Each row of a before or after table is a point. One or more steps were done to the points. Then noise was added and the rows were shuffled. The steps act on how far a point lies along the listed directions, d1 being the first. Write out the steps. A step turns or swaps two directions, mirrors them in a line or flattens them onto one, adds a multiple of one to another, or multiplies one. Angles are multiples of 10 degrees, from the lower direction toward the higher: turns from -170 to 170, lines from 10 to 170 but not 90. Use the fewest steps. Two steps may share a direction if one is a turn and the other turns, adds or multiplies; they go together, in the order done. Otherwise the lowest direction goes first.
In the rows, 128 means zero.

Directions:
(1): [159 104  68]
(2): [173  90 167]
(3): [173 183 129]
Before (11 x 3):
[[108 160 122]
 [ 51  77  62]
 [ 94 170  76]
 [150 120 102]
 [ 98 111  91]
 [110 104 204]
 [ 86 115 150]
 [119 156 156]
 [170  84 131]
 [ 78 194 143]
 [ 55 104  60]]
After (11 x 3):
[[ 99 173  76]
 [166  81 129]
 [ 65 180 142]
 [ 97 152 120]
 [ 97 136 153]
 [152 162 100]
 [169 206  76]
 [141 166 158]
 [198 209  83]
 [140 108 101]
 [141 131 210]]
Steps: mirror d2 and d3 in the line at 170 degrees

Directions:
(1): [123 113 111 207]
(2): [ 49 130 152 128]
(3): [144 188 177 150]
Before (8 x 4):
[[227 103  80  72]
 [125 134 156 198]
 [108 116 139 208]
 [102 117 124  86]
 [105  79 125 110]
 [157 112 146  81]
 [141 136 136  56]
 [154  75  62 181]]
After (8 x 4):
[[106 137 134 171]
 [118 103 141  59]
 [150  63  54 117]
 [103  85 121  62]
 [147 164 152 186]
 [106  90 131 165]
 [231 129  95 191]
 [162 131 157 169]]
Steps: mirror d1 and d3 in the line at 120 degrees

Directions:
(1): [ 97 131 107 122  36 111]
(2): [137 185  86 193 137 102]
(3): [ 87  58  83 157 150 114]
Before (12 x 6):
[[110 105 128 126 124 131]
 [105 133 135 116 149 135]
 [136 134 140 127 138 148]
 [116 130 133  98 185 138]
 [116  58  89 158 186 135]
 [151 109 149 113 172 118]
 [142 138 135 119 152 140]
 [139 136 111 156 141 121]
 [ 67  80  81 117   7  94]
 [136 122 126 116 128 128]
 [152 135 140 144 171 157]
 [111 119 128 115  53 130]]
After (12 x 6):
[[120 142 128 108 186 133]
 [117  69  84 168 187 131]
 [107 139 131 123 150 134]
 [151 129 143 139 169 159]
 [138 137 139 129 138 146]
 [ 73 102  73 136   8  85]
 [142 138 134 120 152 140]
 [114 132 122 127  56 125]
 [113 121 119 138 125 127]
 [155 123 143 126 173 113]
 [135 115 120 136 139 128]
 [136 129 123 124 129 126]]
Steps: flatten d2 and d3 onto the line at 80 degrees

Directions:
(1): [179  73  59 138 132 171 108 171 153]
(2): [167 147 184 164 172 157  51 116 132]
(3): [175  69 162 178 144  67 171 121 124]
Before (8 x 9):
[[143  99  84 129  98 156 126 137 134]
 [124  97  36 100 105 173 130 183 153]
 [159  68 134 171 129  72 182 147 122]
 [136  86  83 135 113 135 133 166 133]
 [ 75 176 135 114 126 114 136 121 125]
 [107 118 113 146 119 120 143 127 123]
 [127  99 112 118 102  90 184 125 135]
 [126 161 165 138 163 156  83 118 109]]
After (8 x 9):
[[ 87 132 140 125 105  89 164 127 106]
 [111 180 129 128 149 173  63 137 140]
 [112 129 141 156 134 118 130 116 119]
 [ 93 147 123 110  85 124 152 107 115]
 [183  48 205 217 155   7 211 121 107]
 [147 122 200 154 138  68 152  93 127]
 [ 22 206 120  60  86 126 153 119 118]
 [135 121  69 111 134 185 102 163 128]]
Steps: turn d1 and d2 by -110 degrees; multiply d3 by 2

Directions:
(1): [161  96 101 116 101 187  63  86 165  67 107]
(2): [153 175 179 144  65 138 177  64 137 141  82]
(3): [124  98  58 153 116  55 140  84  80 105  85]
(4): [102  72 129 172 136 124 107  76 179 211 144]
Before (11 x 11):
[[120 140 197  57 194 230  99 237 175 108 235]
 [116  91 109 111 143 110 153 154 136 123 133]
 [ 98 131 105 153 136  65 182 107  80 162 107]
 [168  82  93 129 106 134  97  82 129 104 106]
 [114  74  81 148 159 121  86 107 169 157 145]
 [108 175 137 146 101  98 184 131  76 132  89]
 [116  44  91 146 146 145  78 111 141 153 143]
 [147 195 175 143 125 116 166 152 122 141 144]
 [142 141 128 111 102 150 154 108  98  74  93]
 [130 171 145 134 117 141 153 108 138 154 141]
 [ 96  77 107 150 124 117 130 111 138 179 128]]
After (11 x 11):
[[166  90  87 131 101 112 114  76 111 106 100]
 [103 179 130 127 128 103 169 176  71 114 113]
 [114  84 118 121 140 111 153 143 151 145 136]
 [138 181 142 122 117 149 152 128 130 129 139]
 [121  95 110 164 123 118 117  63 174 175 119]
 [106 106 135 152  97 122 160  90 134 181 111]
 [129 124 103 101 131 137 141 140  87  67 111]
 [ 95 152 121 143 142  71 194 133  77 166 114]
 [115  84 178  83 187 250  57 177 221 133 230]
 [151 189 164 127 140 127 146 180 124 117 159]
 [123  68 116 166 108 139 111  61 146 172 113]]
Steps: turn d1 and d3 by 20 degrees; turn d2 and d4 by -50 degrees

Directions:
(1): [115 146  54 180 104 158 162 148  60  96  94  86]
(2): [ 95 168 189 142 106 127 136  26  98 136 111  87]
(3): [ 75 161 119 105 137 121 224 121 178  76 134 163]
(4): [ 97  74 183 196  76 134 133 169 181 108 119  94]
Before (10 x 12):
[[135  89 136 216  75 143 112 159  83 135 111  75]
 [ 72 144  68 171 101 106 205 160 134  73  93  56]
 [186 173 101 124 132 125 121 130  95 132 134 150]
 [154 117  18 127 154 135 161 191  80 144 141 143]
 [ 98  89 244 166  96 146  58 113 145 133 123  64]
 [ 89 164 161 211  74 148 173 112 100  63  68  70]
 [114 157  83 119 127 144 190 167 119  76 138 135]
 [165 156 159 108 152 130 103  85  78 166 141 123]
 [ 93  63 162 176  82 127 118 198 208 118 164 142]
 [129 159 214  73 165  76 119  49 102 172 143 119]]
After (10 x 12):
[[ 77 117 209 103 125  60 155 109 243 123 141 106]
 [114 163 173 106 142 109 145  18  93 184 143 115]
 [182 180 130 114 133 118 116  98  99 142 138 150]
 [190 137  92 103 168 137 106 160  80 154 147 147]
 [136  60 130 164 118 158  63 235 139 112 129  97]
 [152  81 207 153 108 111  76 128 145 173 147 122]
 [138  93 225 118 129 101 110 181 242 107 138 173]
 [169 119  43  99 176 107 141 227  80 129 135 144]
 [ 97 163 186 101 123 122 172  92 158 101 152 135]
 [ 60 101 159 223  48 147 147 140 142 101 128  83]]
Steps: turn d1 and d2 by 160 degrees; add 0.3 times d3 to d4

Directions:
(1): [139 113 128 145 191 128  40 107  59 114 160 154 178 170]
(2): [126  71  96 135 103  49 164 121  65 105  65 148 163  97]
(3): [153 165 194 142 157  89 170  47 116 143 175 119 143  69]
(4): [101 118 145 203  98 105 125 108 129 226 108  94 139 189]
Before (8 x 14):
[[140 119  83  38 149 192 104 240 154  34 129 172  92 114]
 [101 122 146 143  78 118 178 158 175 180 109 110 113 151]
 [164 107 110 178 171  96  36 109  50 134 115 154 190 198]
 [134 130  99  51  85 168 204 154 215  56 113 155 100  77]
 [139 152 158  57 157 154 134 124 143  86 182 139 125  88]
 [158 144 140 142 180  81 112  51  74 106 165 142 137 110]
 [132 130 124 160 145  56 157  91  91 127 106 130 201 123]
 [174 107 176 175 128  99 139  81 129 176 117 122 146 101]]
After (8 x 14):
[[145  87 100 111 192 143  44 102  71  66 150 194 208 177]
 [110  42  84 165 151  98  44 186  35 142  77 159 184 224]
 [136 118 124  65 137 134 150 172 139  61 143 159 126  97]
 [125 150 183 135 171 154  72  94 118 175 197 121 159 177]
 [131 156 132 141 123  88 189 101 157 132 114 112 161 107]
 [133 184 169 173 139 114 141  57 161 191 168  92  94 140]
 [134 122 108 179  40  77 198 137 169 197  35  93 111 140]
 [190 150 180 130 137 150 150  99 181 135 150 124 107  72]]
Steps: turn d1 and d4 by 120 degrees; add -1 times d3 to d2

Directions:
(1): [125 158 110 174 180 129 122 130  36 144 135 105 173  70 172  64 142 110
 181 191]
(2): [146 159 168 144 148  69 220 111  83 127 127 181  78 207 132 151  95 127
 173 159]
(3): [125 105 176  98 126 158 105 175  52  24 112  87  75  92 122 171  91 132
 148 120]
(4): [ 91 101  43 122 110 123 108 163 119  71 197 208 107 148  78  75 137 118
 168 131]
Before (11 x 20):
[[ 91 104  64 129 125 120  98 127 155 120 177 167 136 127 111  92 154 130
  125 113]
 [129 109 110 102  78 166  76 121 191 130 121 115 132 128 105 126 154 141
   72  75]
 [125 125 124 136 134 126 130 115 194 176 142 119 142 158 111 131 142 135
   82 101]
 [ 97  93  40 105  97 120  89 140 154  90 180 195 105 148  65  91 132 110
  115 108]
 [132 134 122 138 139 129 124 111 119 157 111 122 155 128 134 104 121 111
  115 153]
 [126  93 150  82  76 156  96 167 155  74 118  87  96  93 112 173 122 143
  106  82]
 [117 108 118  94 103 142 125 140 142  94 126 130 109 147 104 171 121 138
  122  60]
 [105 119  91 123 107 131 125 126 160 141 154 146 123 166 111 122 141 132
  122 127]
 [114 129 147 129 159 110 147 184  31   7 162 177  66 140 120 137  98 129
  218 172]
 [132 161 140 140 129 104 159 123 146 173 122 136 132 153 151 123 126 116
  138 144]
 [158 149 173 128 138 118 119 125 127 127  98 108 148 113 137 135 140 111
  138 124]]
After (11 x 20):
[[131 148 105 142 136  86 163  93 125 158 137 172 117 171 117 109 122 107
  131 146]
 [115 135 109 135 121 118 148 112 146 157 145 147 119 179 126 120 136 129
  131 144]
 [118  97 168  91 113 174  61 166 175  64 113  80 124  81 123 181 129 149
   93  90]
 [144 166 144 153 138  93 186 103  72 138 125 163  99 187 140 103 121 128
  168 157]
 [148 136 156 115 130 124 105 140 124  96 113 119 139 110 122 124 141 110
  142 120]
 [122 123 108 129 129 138 108 122 120 141 119 128 153 126 126  98 126 111
  109 145]
 [112 137 100 151 151  93 144  99 134 157 153 159 146 146 144 100 150 126
  139 139]
 [144 145 190 127 128  98 187 146  62  93 114 117  74 141 144 163  93 133
  173 149]
 [124 140 120 156 151  98 162 119 139 159 158 150 117 180 114 119 127 128
  132 133]
 [115 134 110 116 105 130 113 141 177 146 136 136 132 136 127 118 136 121
  117 113]
 [132 140 142 123 133 112 180 125  98 116 119 139 101 171 127 170 104 130
  154  96]]
Steps: mirror d1 and d2 in the line at 150 degrees; flatten d3 and d4 onto the line at 160 degrees

Directions:
(1): [172 236 134 153 134 100 110 103  54 134 129 110 101 124 219 128 146  69
 132 165 165 177 124 153]
(2): [109 193 179  81 104 133 126 181  99 165 202 100 168 106  81 129 193 175
  75 135 103 117 152 195]
(3): [142 156 184 116  89  87 104 139 176  54 101  84  65 139 106  90 168 110
  99 105  50 165  69  84]
(4): [157 123  28 116  62 149 123 116 155 179 188  85 110 186 135 115 162 113
 188 138  96 102  63 161]
Before (14 x 24):
[[155 175 130 135 117 116 117 124 114 128 135 114 108 128 154 115 139 114
  137 136 134 160 123 143]
 [102 102 153 105 139 146 137 153 124 148 159 144 167 102  85 140 124 169
  105 120 132 102 159 147]
 [104 116 153 147 171 130 136 126 116 117  86 163 136  98 127 152  98 130
  113 124 165 127 165 113]
 [117 104 117 124 123 136 124 130 143 148 130 130 123 131 117 125 126 137
  126 125 115 112 121 109]
 [123  90 124 119 114 137 130 126 166 101 118 120 102 147 111 109 131 136
  133 111 100 122 111 105]
 [107  88 134 121 153 143 129 130 131 127 130 163 152 121 103 134 110 147
  123 123 144 117 155 113]
 [120 104 109 122 130 140 133 129 128 150 148 129 151 138 117 134 119 153
  136 124 142 109 144 142]
 [123  96 118 123 129 138 132 131 143 134 135 140 141 137 107 119 120 148
  132 109 123 112 127 132]
 [131 123 137 137 149 124 133 128 129 115 105 148 129 113 133 129 116 125
  135 135 135 135 146 115]
 [124  90  93 124 133 144 140 120 151 152 119 139 144 126 114 140 107 145
  140 123 146 100 135 136]
 [110 107 115 115 123 145 130 140 130 137 138 134 159 122  99 130 127 147
  128 122 133 109 139 137]
 [116 158 151 100 120 134 138 154  98 154 176 126 159 120 103 123 163 156
  103 131 114 114 145 167]
 [119 110 119 117 124 131 134 134 140 135 130 136 128 125 108 136 126 144
  118 118 118 124 118 128]
 [102  79 121 129 152 155 131 122 130 136 114 154 144 124 116 140 105 143
  136 122 160 106 145 118]]
After (14 x 24):
[[116  69 132 111 107 137 129 134 190  89 112 116  98 151  87 103 134 147
  130  99  80 119 102  92]
 [ 90  48 108 127 159 170 142 127 137 148 121 167 164 122 100 149  93 162
  142 118 168  87 157 119]
 [123  98 122 120 127 135 128 132 147 130 133 137 137 141 105 117 124 146
  129 105 117 114 122 126]
 [154 249 156 122 125 110 122 134  36 158 176 111 134 118 178 121 179 107
  107 162 143 157 140 190]
 [117  92 120 135 159 140 144 131 130 136 113 163 151 111 120 141  99 142
  145 134 150 113 165 124]
 [116 103 124 121 118 133 122 133 155 137 127 125 115 132 109 122 127 139
  122 119 104 114 114 100]
 [119  75 100 118 126 144 140 125 170 142 116 135 139 129  96 133 110 153
  137 115 129  98 128 126]
 [158 186 138 135 114 109 114 126 115 120 132 107  97 129 157 111 146 108
  135 136 126 167 115 137]
 [119 152 141 123 153 142 133 137  72 172 168 146 170  97 138 149 123 143
  114 148 172 118 174 172]
 [101  76 116 123 166 157 138 129 120 149 139 177 172 117 107 148  95 153
  132 128 167 103 176 124]
 [122 117 122 117 124 129 132 132 137 132 127 133 124 124 112 134 129 141
  117 119 116 130 115 128]
 [127 119 115 123 126 133 129 127 127 139 145 121 140 139 124 129 125 144
  131 126 137 117 136 139]
 [120 129 117 118 123 139 126 135 119 134 137 129 152 121 117 130 132 137
  127 128 139 120 135 142]
 [ 83  74 112 152 197 166 157 123  99 169 104 199 188  89 121 179  66 155
  132 132 211  88 208 138]]
Steps: add 1.5 times d2 to d1; add 1.5 times d4 to d3

Directions:
(1): [ 42  99 208 196 129 182 177  86 128 113  60 125 101 112 170 158 109 138
 110 196 119 121 116 141 146 180  69  56 136 112 137 110]
(2): [115  88 142 124 196 125 109 105  85 136 104 139  64 148 114 176 106 157
 137 106  78  96  66  70  86  74 137 127  23 213 120 135]
(3): [116 104  72  95  95  91 175 144 133 147 127 107 139  85 103 137  60 152
 102 133 132 110 114  85 239 138  63 153 169 233 160 108]
(4): [249 108 146 138 142  73 101 136 142  81 109  73  95 161 134 182  90 109
 146 170 132 148 102 134 162  70  56 108 143  74  75  88]
(5): [110 164 154 182  77 120 123 199 131 128 145 176 151 207  85 227 102 158
  91 130 139  94 186  55 138 142 164 138 108 101 131  70]
(6): [159  45 164 204 133 143 128 112 190  90 159 147 166 117  85 103  78 116
  92 158  79 231 147  98 101 109 166 160 150 165 149 169]
Before (10 x 32):
[[172 161 104 137  80  83 108 194 148 118 157 147 145 177  98 191 126 116
  117 118 170 105 175  88 152 140 122 147 141  81 135  82]
 [177 111 124 108 147 101 148 118 137 151 139 110 126 115 117 112 142 117
  129 110 118 161 125 115 130  92 111 144 128 159 112 133]
 [124 192  81  89 113 102 107 151 103 136 148 138 149 164 131 151 136 117
  160  68 164  59 154 121 123 118 133 151 122  96 100  98]
 [ 57 101 161 132 171 168 141  24 123 134  90 131 105  66 212  43 149 113
  138 133 119 149  84 200  67 148 123 100 117 145 137 195]
 [168 132 110 137 120  89 119 146 131 114 121 116  95 137 129 146 122 156
  124 149 125 116 116 141 142 130  90 108 148  95  94  99]
 [ 82 155 128 125 126 164 168 111 130 129 112 127 153 102 157  78 162 111
  147 174 147 151 152 196 124 164 119 100 172 106 132 137]
 [180 193 158 145 106 129  82 154 119 109 136 132 146 150 152 127 183 104
  131 151 172 158 183 169  89 149 143 110 154   7 113 108]
 [ 71 126 192 188 145 178 149  93 132 129 102 135 124 114 164 131 164 133
  127 149 108 145 149 139  63 177 149  81 100 118 137 181]
 [150  31 155 148 191 132 117  77 135  98 110 104  81 106 104 102  93 109
  154 134  78 162  79  92  98  83 103 133  84 218 132 177]
 [ 94  95 125 133 160 178 147  89 133 139 171 150 116 101 121  83 141 142
   98 125 113 161 133 109  80 160 200 156 100 161 171 168]]
After (10 x 32):
[[163 204  91  71  83  91 120 167  98 139 120 102 138 112 156 132 153 126
  128 135 192 102 161 154 193 162  74 118 176  84 127  83]
 [203 137  85 124  92  76  98 182 159 116 174 138 157 153  93 150 123 100
  123 111 159 138 165  97 143 118 129 170 148 104 137 110]
 [ 13 132 163 135 140 163 162  55 104 151  69 142  94  90 211 105 127 141
  122 143 141  87  91 171 122 178  90  82 115 147 145 148]
 [169 110 148 116 161 119 144  97 134 147 128 106 117 116 135 100 162 108
  138 119 117 167 120 137 104 100 113 124 117 135 105 144]
 [174 105 112 147 125  91 125 140 145 110 120 115 102 124 120 132 108 154
  117 155 112 140 114 139 147 128  87 115 157 114 100 112]
 [ 71 159 126 134 106 154 182 131 131 130 108 134 157 110 146 105 139 125
  131 179 148 136 159 169 154 176 107 104 177 122 140 114]
 [ 77 151 122 104 155 174 137 104  99 156 155 153  99 128 139 110 178 147
  117 106 143 106 134 126  76 170 193 135  76 113 153 138]
 [146 131  57  92 113  88 131 141 137 128 163 125 170 117 102 119  81 116
  138  81 136 109 141 101 166 104 114 182 157 178 126 121]
 [122  82 191 148 205 159 102  72 101 102  84 109  50 138 149 122 151 108
  183 130  98 119  78 129  50  98 110  86  48 129 103 160]
 [ 51 180 150 142 110 146 158 134  96 157  96 133 116 134 161 180 159 157
  131 129 142  65 152 115 122 195 120  85  95 125 137 132]]
Steps: add -0.3 times d4 to d5; turn d1 and d5 by 30 degrees; turn d3 and d6 by 100 degrees
